Rows are points. The points of each table are mixes of a few directions, plus a little noise. How many directions does each table use, and how many do they share? Where both have some left over, give the other angles between the two spaces (their principal angles), to ten degrees, smallest first.

First (7 x 2)
[[ 0.46  0.57]
 [-0.41 -0.51]
 [ 0.27  0.37]
 [-0.02 -0.03]
 [ 0.23  0.26]
 [-0.41 -0.48]
 [-0.16 -0.16]]
Second (6 x 2)
[[ 0.50  0.61]
 [-0.35 -0.43]
 [-0.16 -0.19]
 [-0.35 -0.43]
 [ 0.28  0.34]
 [ 0.08  0.10]]
Directions: first 1, second 1, shared 1

First (6 x 4)
[[ 0.00  0.02  0.20  0.33]
 [ 0.00 -0.02 -0.18 -0.30]
 [ 0.00 -0.07 -0.61 -1.01]
 [-0.01  0.03  0.23  0.38]
 [ 0.00 -0.01 -0.16 -0.27]
 [ 0.00  0.05  0.52  0.87]]
Second (6 x 4)
[[ 0.01  0.00  0.00  0.00]
 [ 0.39 -0.13 -0.33  0.21]
 [ 0.83 -0.27 -0.69  0.43]
 [-0.58  0.19  0.48 -0.30]
 [-0.15  0.05  0.12 -0.08]
 [-0.51  0.17  0.42 -0.26]]
Directions: first 1, second 1, shared 0; angles 90

First (9 x 9)
[[ 0.15  0.11 -0.19  0.06  0.13 -0.10 -0.12 -0.11  0.05]
 [-0.26 -0.18  0.45 -0.23 -0.19  0.16  0.34  0.34 -0.13]
 [-0.24 -0.20  0.53 -0.33 -0.14  0.11  0.44  0.48 -0.15]
 [-0.19 -0.31  0.81 -0.67 -0.06  0.04  0.73  0.91 -0.22]
 [-0.23 -0.08  0.22 -0.03 -0.17  0.15  0.12  0.09 -0.08]
 [ 0.54  0.27 -0.56  0.10  0.44 -0.40 -0.32 -0.25  0.18]
 [-0.02  0.05 -0.12  0.16 -0.02  0.03 -0.13 -0.17  0.02]
 [-0.37  0.15 -0.53  0.84 -0.40  0.36 -0.65 -1.02  0.12]
 [ 0.55  0.25 -0.57  0.12  0.41 -0.35 -0.38 -0.29  0.17]]
Second (7 x 9)
[[ 0.09  0.75  0.67 -0.11  0.29 -0.55 -0.01 -0.24  0.18]
 [ 0.35 -0.35  0.22  0.17 -0.14  0.24 -0.47  0.07  0.29]
 [-0.49 -0.53 -0.51  0.12 -0.11  0.41 -0.10  0.28 -0.04]
 [-0.15  0.29  0.26  0.01 -0.08 -0.09 -0.40  0.12  0.44]
 [-0.21  0.04  0.25  0.09  0.12 -0.02 -0.32  0.07  0.25]
 [ 0.25  0.27 -0.96 -0.46 -0.50 -0.10  0.99 -0.06 -0.61]
 [ 0.17 -0.48  0.10  0.18  0.42  0.09  0.31 -0.26 -0.53]]
Directions: first 2, second 4, shared 0; angles 60, 80

First (9 x 12)
[[-0.33  0.62 -0.23 -0.58  0.00  0.09 -0.47 -0.24  0.19  0.23  0.20  0.08]
 [-0.12 -0.38  0.42  0.26 -0.10 -0.27  0.29  0.33  0.03  0.47  0.18 -0.65]
 [-0.27 -1.01 -0.16  0.89 -0.29  0.07 -0.43 -0.28  0.36  0.23  0.12 -0.66]
 [ 0.17  0.36 -0.24  0.15  0.10 -0.14  0.58  0.42 -0.14 -0.62 -0.16  0.55]
 [ 0.01  0.39 -0.16 -0.61  0.09  0.29 -0.59 -0.50  0.00  0.03 -0.06  0.31]
 [-0.26  0.17  0.11 -0.17  0.18  0.19  0.00 -0.33  0.09  0.55  0.43 -0.31]
 [ 0.28 -0.14  0.13  0.35  0.08 -0.17  0.68  0.41 -0.21 -0.34 -0.16  0.15]
 [-0.12 -0.26 -0.07  0.01 -0.37 -0.21 -0.62  0.08  0.18 -0.04 -0.21 -0.19]
 [ 0.65  0.31  0.20 -0.30  0.34  0.16  0.51  0.02 -0.52 -0.51 -0.40  0.75]]
Second (8 x 12)
[[-0.34  0.43 -0.13  0.01  0.28  0.25  0.11 -0.29  0.18  0.19  0.58  0.02]
 [-0.02 -0.20  0.06  0.38 -0.18  0.11 -0.29 -0.14  0.20 -0.30  0.12  0.06]
 [-0.03 -0.87  0.09  0.74 -0.71 -0.28  0.23  0.36  0.20 -0.05 -0.27 -0.63]
 [ 0.32  0.12 -0.56 -0.59 -0.27  0.22  0.35 -0.25 -0.31 -0.07 -0.85  0.28]
 [-0.38  0.22  0.63  0.34  0.08 -0.15  0.02  0.24  0.29  0.18  0.87 -0.31]
 [ 0.19 -0.06  0.70 -0.14 -0.15 -0.09 -0.20  0.11 -0.06  0.04  0.06 -0.12]
 [-0.04  0.17 -0.15  0.12  0.19 -0.31 -0.07  0.42  0.03 -0.37  0.01  0.29]
 [ 0.29  0.21 -0.63 -0.88  0.78  0.28 -0.13 -0.48 -0.49  0.37 -0.52  0.40]]
Directions: first 5, second 6, shared 4; angles 80

First (9 x 18)
[[-0.09 -0.05 -0.12 -0.03 -0.07 -0.08  0.03  0.22 -0.05  0.08  0.10  0.24
  -0.15 -0.04  0.18 -0.06 -0.30 -0.06]
 [ 0.28  0.17  0.40  0.13  0.18  0.25 -0.11 -0.74  0.18 -0.25 -0.40 -0.87
   0.51  0.11 -0.63  0.21  0.99  0.19]
 [-0.02  0.00 -0.01 -0.01  0.00 -0.02  0.01  0.02 -0.01  0.00  0.01  0.04
   0.00  0.00  0.02 -0.01 -0.03  0.00]
 [ 0.27  0.13  0.35  0.10  0.16  0.22 -0.10 -0.67  0.15 -0.22 -0.35 -0.76
   0.45  0.10 -0.56  0.16  0.87  0.17]
 [ 0.01  0.01  0.04  0.01  0.02  0.01 -0.01 -0.06  0.00 -0.02 -0.03 -0.08
   0.05  0.00 -0.05  0.03  0.09  0.01]
 [ 0.30  0.16  0.43  0.14  0.19  0.27 -0.11 -0.78  0.18 -0.27 -0.43 -0.92
   0.52  0.11 -0.66  0.21  1.05  0.19]
 [-0.31 -0.18 -0.45 -0.13 -0.22 -0.27  0.13  0.81 -0.19  0.28  0.43  0.95
  -0.55 -0.11  0.69 -0.22 -1.09 -0.21]
 [-0.18 -0.10 -0.25 -0.09 -0.11 -0.16  0.06  0.47 -0.10  0.17  0.24  0.54
  -0.31 -0.06  0.40 -0.14 -0.61 -0.12]
 [-0.30 -0.16 -0.38 -0.12 -0.18 -0.26  0.11  0.71 -0.17  0.25  0.39  0.85
  -0.48 -0.10  0.61 -0.21 -0.96 -0.20]]
Second (10 x 18)
[[ 0.10 -0.04 -0.07  0.20 -0.27  0.24  0.05 -0.07  0.08 -0.04 -0.02 -0.27
   0.03  0.02  0.08  0.09  0.02  0.01]
 [ 0.23 -0.08 -0.10  0.44 -0.60  0.52  0.13 -0.16  0.19 -0.04 -0.09 -0.60
   0.03  0.06  0.17  0.19  0.04 -0.05]
 [-0.11  0.03  0.07 -0.19  0.26 -0.24 -0.06  0.08 -0.09  0.02  0.04  0.29
  -0.02 -0.02 -0.06 -0.09 -0.03  0.02]
 [-0.36  0.13  0.23 -0.73  1.03 -0.85 -0.19  0.25 -0.32  0.07  0.13  1.02
  -0.05 -0.08 -0.28 -0.33 -0.08  0.07]
 [ 0.23 -0.10 -0.14  0.49 -0.68  0.58  0.12 -0.19  0.21 -0.02 -0.08 -0.67
   0.06  0.05  0.17  0.22  0.04 -0.02]
 [ 0.14 -0.07 -0.08  0.30 -0.44  0.34  0.09 -0.11  0.13 -0.04 -0.07 -0.45
   0.02  0.02  0.11  0.14  0.03 -0.02]
 [ 0.11 -0.04 -0.08  0.24 -0.35  0.26  0.06 -0.09  0.10 -0.02 -0.04 -0.34
   0.04  0.02  0.07  0.10  0.02 -0.01]
 [ 0.12 -0.05 -0.08  0.26 -0.36  0.29  0.07 -0.08  0.12 -0.01 -0.05 -0.34
   0.01  0.02  0.07  0.09  0.04 -0.01]
 [ 0.17 -0.06 -0.09  0.32 -0.47  0.37  0.09 -0.11  0.14 -0.02 -0.06 -0.45
   0.02  0.04  0.12  0.15  0.05 -0.03]
 [-0.62  0.24  0.40 -1.28  1.81 -1.51 -0.36  0.45 -0.55  0.10  0.26  1.82
  -0.11 -0.14 -0.47 -0.58 -0.15  0.07]]
Directions: first 1, second 1, shared 0; angles 70
